Each point is reached from the start by the listed moves, each made once or not at all, plus a little noise. Is the number of moves made odd or even? Then give how often each move was made.
(in the rows, 128 means zero)

Moves:
(1): [217, 151, 148, 109]
(2): [116, 177, 115, 132]
(3): [90, 143, 180, 101]
Start: [152, 153, 102, 138]
Points:
[106, 213, 146, 116] => even (0, 1, 1)
[150, 155, 100, 140] => even (0, 0, 0)
[234, 223, 106, 125] => even (1, 1, 0)

Moves:
(1): [183, 125, 134, 115, 115, 134, 126, 133, 113, 101, 123, 121]
(2): [133, 194, 132, 126, 131, 120, 147, 125, 110, 119, 113, 137]
(3): [135, 124, 172, 124, 125, 124, 122, 128, 130, 137, 111, 140]
(4): [141, 121, 130, 178, 138, 135, 123, 122, 132, 131, 115, 127]
(5): [139, 118, 119, 119, 192, 140, 118, 118, 133, 134, 129, 128]
(6): [125, 124, 134, 120, 111, 189, 134, 125, 121, 118, 125, 131]
(7): [127, 121, 130, 129, 131, 128, 176, 146, 124, 121, 136, 128]
(8): [118, 152, 127, 137, 141, 125, 114, 190, 115, 126, 122, 120]
(9): [129, 136, 116, 111, 127, 139, 131, 140, 198, 107, 143, 137]
(10): [143, 128, 126, 117, 112, 134, 131, 123, 135, 175, 135, 119]
(11): [135, 142, 140, 131, 137, 131, 126, 128, 113, 124, 173, 133]
Start: [152, 139, 148, 139, 148, 125, 131, 152, 113, 125, 131, 128]
Points:
[172, 189, 189, 114, 194, 187, 135, 138, 99, 113, 102, 153] => even (0, 1, 1, 0, 1, 1, 0, 0, 0, 0, 0)
[169, 150, 165, 166, 230, 149, 102, 207, 181, 127, 114, 140] => odd (0, 0, 1, 1, 1, 0, 0, 1, 1, 0, 0)
[249, 135, 214, 170, 141, 144, 168, 158, 87, 141, 154, 132] => even (1, 0, 1, 1, 0, 0, 1, 0, 0, 1, 1)
[173, 180, 194, 117, 152, 136, 117, 221, 166, 145, 176, 136] => odd (0, 0, 1, 0, 0, 0, 0, 1, 1, 1, 1)
[171, 195, 161, 190, 165, 125, 140, 151, 104, 117, 103, 133] => even (0, 1, 0, 1, 0, 0, 0, 0, 0, 0, 0)
[235, 139, 186, 98, 206, 148, 114, 163, 168, 86, 166, 150] => odd (1, 0, 1, 0, 1, 0, 0, 0, 1, 0, 1)
[181, 144, 179, 144, 200, 215, 110, 200, 181, 161, 110, 132] => odd (0, 0, 1, 1, 1, 1, 0, 1, 1, 1, 0)
